Rows are points. The last column is the point's height on a tilted bowl or saddle (a function of degree 2), plus a little noise. Count its main directions that bend up, bend down and stay straight.
In the rows, zero is written as 128.

Points (11 x 3):
[[182  86  71]
 [128 117 115]
 [149 172 148]
 [135 140 117]
 [151 115 105]
 [112 149 115]
 [157 191 184]
 [117 114 118]
 [111 125 115]
 [ 73 143  90]
 [155 151 126]]
Directions: 1 up, 1 down, 0 straight

Points, 18 rows:
[[132 143 201  93]
 [ 43 154 175  60]
 [126 144 121 111]
 [169 171 137  94]
 [112 120 139 108]
 [132 112  68 102]
 [103 111 136 103]
 [146 135 135 111]
 [149 137 144 110]
 [141 133 179 102]
 [101 137  76 100]
 [167 122 139 106]
 [133  88  96  99]
 [139 121 154 109]
 [104 165 149 101]
 [159 147 102 106]
 [168 161 135  99]
 [169 136 130 106]]
Directions: 0 up, 3 down, 0 straight

Points:
[[131 101 124  99 107]
 [161  96 158  99  94]
 [146 135 136 170 113]
 [ 91 145 142 121 118]
 [134  73 123 137  91]
 [107 111 152 107 121]
 [123 153 141 192 107]
 [121 118 168  86 122]
 [187 109 167 106  82]
 [ 86 147 153 120 118]
 [112 156 111  92 140]
 [112  94 123 183 132]
 [143 147 121 107 127]
 [155 181 167 150  60]
 [153 144 162 144 107]
 [ 98  93 138 120 109]
 [125 108 170 163 153]
 [ 88 113  76 109 116]
 [113 100 130 137 118]
 [ 74  97 112 101  84]
 [180 128  73 163 117]
 [109  72 103  79  56]
 [124 154 131 111 123]]
Directions: 1 up, 2 down, 1 straight

Points:
[[111 119 133 108 102  83 149]
 [171 148 117  82 156 186 176]
 [ 94  93  83 122 156 127 141]
 [ 35 126 141 111 135 107  89]
 [156  97 148 140 126 150 141]
 [164  94  69 130 154  82 160]
 [129 109  96 142 154 140 131]
 [ 90  81 161 117  89 158 102]
 [121 116 124  86 126 121 136]
 [166  97 110 105 115 124 146]
 [150 178 130 108 113 200 188]
 [164 129 133  74 153  91 169]
 [151 165 130  97 160 139 148]
 [101 114 111  95  86 172 145]
 [154 145 145 173  98 108 157]
 [142 122  81 172 114 156 152]
 [123  99 101  74  90 136 167]
 [142 162 101 117 153 100 142]
 [148 153 145 104 171 122 149]
 [121 142  55  66 129 150 192]
 [174 140 146 163 143 128 142]
 [126  92  98 118 158 112 141]
 [130 116 160 128  90  81 163]
 [114 146 127  76 145 133 145]
 [139 121  96 101 162 131 138]
 [171 134 154 142 121 158 149]
 [136 152 124 153 104 122 136]
 [123 155 161 131 140 139 130]
 [115 150 160 109 162 179 144]
 [124 152 109 114 100 132 138]
 [161 116 126 201 126  81 181]
 [109  68 147 148 132 114 129]
 [152 131 106 140 177 110 137]
 [134  82 112  70 129 154 165]
 [163 118 145  96 134 166 153]
 [167  57 154  86 161 119 195]
 [156  62 141 162 145 152 169]
 [108  97 151 113 115 155 111]
 [140 117 128  86 136 100 150]
 [115 155 130 104 120 196 156]
 [ 82 105  86 172 127  80 171]
 [104 170 126 122 129 181 145]
 [126 137 123 121 130  81 146]
 [ 83 139 159 158 120 106 116]
 [187 116  84 136 155 139 126]]
Directions: 5 up, 1 down, 0 straight
